Each row is a point. A path goes straight from each point to the next, and from the last back to the first. The post is the endless flat space through its rows: a point in 2 columns, a line in 3, a plane in 4, and so on, so that a path can go around it. Count how often the path circles the post. Going back the other way cancels.

Post:
[[ 2.3 -0.8 -2.5]
 [-2.6  1.5  0.9]]
Path:
[[ 1.4  0.7 -3.0]
 [ 0.3 -3.7 -6.1]
 [-2.0 -1.3 -0.5]
 [-0.4 -1.0  2.8]
 [ 4.5 -0.1  0.4]
 [ 5.2  2.5 -3.0]
 [ 3.2  2.0  1.3]
 [ 3.9 -1.9 -2.1]
 [ 4.8 -3.5 -3.7]
 [ 0.4 -1.6 -2.6]
 [-3.9  2.5  0.1]
 [-0.6  4.5 -0.4]
 [ 0.7  3.9  1.2]
 [-3.7  4.0 -0.2]
 [-2.1 -0.7 -3.1]
 [-1.4 -1.7 -1.3]
 [-0.6 -1.5  3.8]
 [ 1.7  0.6  2.5]
 [-1.9  4.6  0.9]
 [ 0.3  3.4 -3.3]
 [-0.3 -1.6 -4.4]
 [ 0.4 -4.7 -1.7]
 [ 2.6 -3.3  1.4]
 [ 3.3  1.3  1.2]
 [ 0.6  5.1 -1.3]]
Times around: 2

Post (8 x 9):
[[ 4.3  3.7 -2.2  3.1 -2.3  4.7  3.3  2.8  1.6]
 [-1.6  0.5  1.4 -0.4  0.8  0.0 -1.2 -1.7 -4.8]
 [-6.6 -0.6 -2.0 -5.6  3.2 -2.0  1.4 -1.6 -4.7]
 [ 5.9  4.1  1.9  4.0  1.1  2.1  4.1 -1.2  0.5]
 [-3.0 -0.1 -2.9 -4.8  2.6  0.4 -0.2 -3.7  0.3]
 [ 2.2  2.6 -0.6  5.3  2.1  3.0 -0.1  2.3  2.2]
 [-1.8  0.7  2.0 -0.4 -0.6 -1.3  1.0  1.2  0.2]
 [ 0.9  1.2 -1.7 -1.0  0.8 -3.0 -0.1  0.0 -2.2]]
Path:
[[-3.5 -1.2 -2.5  3.6  1.2  0.0  0.1  0.6  0.1]
 [-1.2  1.4  0.3  4.0  1.4 -1.5 -2.2  0.6 -1.4]
 [ 1.8  4.6  1.5 -0.4 -0.4 -0.7  2.6 -1.6 -2.0]
 [ 3.5  4.3  0.4 -3.7 -1.2  0.7  5.7 -0.3  1.6]
 [-1.8 -1.4  4.6 -2.6  4.4  0.2 -1.5 -1.5 -2.7]
 [ 3.2 -1.0  1.5  1.7  1.2  5.2  1.8 -5.6 -5.0]
 [-0.4  0.2 -3.8  2.1  1.5 -2.0  0.8 -2.3 -2.4]
 [-3.6  2.3 -1.3 -2.2 -1.1  0.0  0.8 -4.4 -2.3]
 [-0.4  4.7 -0.1  1.0 -2.8  2.3 -3.4  3.4 -5.6]
 [-1.4  2.1 -2.0  0.6  5.2  2.8 -0.7 -0.4 -4.9]
 [ 2.2 -0.5  0.4 -0.3  0.9 -2.0 -0.5  3.6  1.8]
 [ 5.7  0.6  0.3  3.7  1.0 -0.8 -2.7  0.3  0.4]
 [ 1.0  1.3 -1.3 -3.3 -0.5  2.9  2.0 -1.0  3.4]
 [ 3.5  3.2 -1.9 -2.1  1.0 -4.4  2.3 -0.8 -2.6]
 [-0.8  3.5  0.5  1.6  5.9 -1.6  0.2 -2.3  1.6]
 [-1.0  0.5 -2.5 -1.7  2.0  0.8 -2.8 -5.5  1.5]
 [-3.0  0.7  0.7  7.2 -2.3  1.4 -0.6  6.9 -2.2]
 [-0.3  1.8  3.0 -0.4 -2.1 -2.3  2.5 -1.9  4.0]
 [-2.6  4.7  4.6  2.6  1.5  1.8  2.9  1.6 -3.7]
 [-1.0  0.9 -1.8  0.4  0.2 -1.7 -3.1  4.3  0.8]
 [ 6.8  3.4 -3.4  2.3  3.2 -1.5  4.2  2.5 -1.1]
 [ 2.9 -1.6 -3.9  1.6  0.2 -0.8  1.6  0.0  0.7]]
Times around: 2

Post, 17 rows:
[[ 1.9 -0.2 -1.1  1.5 -0.7 -4.1  3.8 -1.4 -4.0  5.8  2.0  2.1 -0.3  3.5
  -1.7 -3.0 -2.8 -1.6]
 [ 2.5  0.0  1.3  4.9 -0.4 -2.2 -1.1 -2.0  1.9  1.3 -1.2 -3.5  4.7  0.8
   0.8 -1.1 -0.3  2.2]
 [ 0.2 -0.4 -2.2 -4.8  0.6  1.6 -0.4  0.7  2.7 -0.8  2.7  2.4  0.5  2.3
   0.0  3.2 -0.6 -3.0]
 [-5.0  4.1  1.3 -3.7 -1.8  3.4 -1.9 -0.1  1.7  0.9  2.6  1.3  2.4  5.0
   3.1 -6.2 -2.2  1.7]
 [ 2.2 -1.6  0.3  0.8  5.0 -3.4  0.3  1.7  0.6 -0.7  4.8  1.6  4.3 -3.7
   0.1  2.3  1.8  2.1]
 [-2.8 -1.0  2.7 -0.2 -0.3  1.5 -3.3 -3.2  2.5 -3.9 -1.4 -1.0  2.8 -4.7
   2.9 -2.0  0.2 -1.5]
 [-0.7 -1.9  5.5  1.4  3.3 -1.3  1.7 -0.4  4.6  0.4  2.6 -6.4  2.2 -1.8
  -0.1  2.7  3.7 -3.5]
 [ 0.1 -1.6  7.6  3.2 -1.6  0.0 -1.3 -2.3  0.0 -1.9 -2.6  3.6 -0.8  2.0
   0.9  0.2 -4.0 -5.6]
 [-0.9  4.8 -0.9 -3.1 -2.4 -0.6 -4.5  3.4 -3.1  2.4 -4.7  0.9  0.1  1.8
  -1.4 -0.1  0.1  4.0]
 [-0.9 -0.1 -0.8 -0.7 -1.1  2.6 -1.6  0.0 -3.2 -0.2  3.1 -0.4  0.0 -1.2
   2.7  2.8 -2.6 -0.3]
 [ 0.4  1.5  7.2 -1.7  2.0 -0.2  5.1 -2.0  0.5  0.5 -6.6 -0.9 -1.2  3.9
  -0.4  0.8 -2.5 -1.0]
 [-2.5  5.8  1.8  1.5 -1.5 -3.8 -0.1  0.6 -2.9  1.1 -0.9 -3.1  7.2  1.6
   3.7 -0.1 -0.4 -0.9]
 [ 3.4  2.0 -0.9 -1.6  2.9  4.2 -1.2  2.1 -1.0  1.6 -2.6 -0.4  4.7 -3.2
  -1.3 -1.3 -1.2  2.1]
 [ 1.1  3.2 -0.3  2.0  0.9  2.4  1.6  0.7  3.9  2.1 -2.0  0.4  2.1  1.6
  -0.2 -1.8  3.3  2.7]
 [-1.2  0.1 -0.9 -0.2  5.3  1.0  0.5 -0.6  1.3 -0.7 -1.8  2.5 -3.4  6.3
  -5.2 -5.7  1.7  0.3]
 [-1.2  1.9  1.1 -2.5  7.1 -3.0 -1.6 -1.1  0.9  3.0  0.1  1.8 -1.0 -0.2
   0.5 -0.4 -1.8 -1.9]
 [ 7.5 -3.7 -1.0  1.7  1.8 -1.6  1.4  4.8 -2.4 -0.4 -0.4  6.3  0.3  3.4
   2.9 -1.0  0.3  0.6]]
Path (12 x 18):
[[ 4.4 -0.3  1.1  3.1  3.4 -2.3 -2.6  0.5 -0.5 -0.9  3.1  2.6  0.4  0.7
   0.1 -0.6  0.4 -7.0]
 [ 3.6 -0.3 -0.7  1.1 -1.5  1.2 -8.9  0.2 -0.3  5.9  3.0 -1.0  2.4 -1.9
   3.5 -0.2 -3.1  0.0]
 [-0.2 -1.3  0.9  0.7  3.0 -2.5 -0.1 -1.0 -1.2  0.7 -4.7  0.7  5.1 -0.6
  -2.3  0.2  0.9 -2.6]
 [-1.3 -1.1  1.4  1.1  2.4 -9.7  1.1 -0.9  1.8  0.9 -0.4  4.9  2.7  0.6
  -4.6 -5.9  0.9  1.9]
 [ 2.8  0.3 -3.8  0.1  2.4  5.9  0.5  1.0  6.3 -3.7 -2.1 -2.6 -1.9  3.6
  -1.6  1.0  2.1 -1.5]
 [ 5.0  3.7  0.9  0.1 -2.9 -0.5 -2.6  0.4  1.4  5.1 -3.5  3.3  0.7 -1.3
  -0.4 -3.3  3.8  2.1]
 [ 3.1  2.3  3.4 -1.2  0.7  1.4  2.1  0.5  2.5  0.3  4.7 -2.0  0.1  2.7
   1.2  4.0  0.6 -1.0]
 [ 3.5 -1.3  4.2 -0.7 -2.2 -4.6 -0.3 -3.4  2.4 -3.2  1.3  1.3  3.3  0.5
   0.0 -3.3 -0.5  2.1]
 [ 1.2  0.5  1.7  1.5  4.4 -2.2  0.6 -1.3 -5.1  1.8  0.9 -0.1  4.1  3.7
   0.2 -2.8 -1.1 -2.0]
 [-0.8  0.9  1.0 -0.4  3.1  5.1 -1.2  3.1 -0.4  1.4 -5.4  1.1 -0.5  1.3
   3.6 -2.5  0.8  1.1]
 [ 0.9 -1.1  2.1  0.2  3.6 -0.5  2.4  1.5  0.2  0.7  3.2  1.2  0.9  3.0
   0.6 -4.7 -2.1  2.1]
 [-2.2  3.5 -2.3 -0.4  0.4 -0.3  2.6 -0.9 -1.1 -1.1  2.0 -1.3  3.9 -0.8
   0.2  1.5 -0.7 -2.3]]
Times around: 2
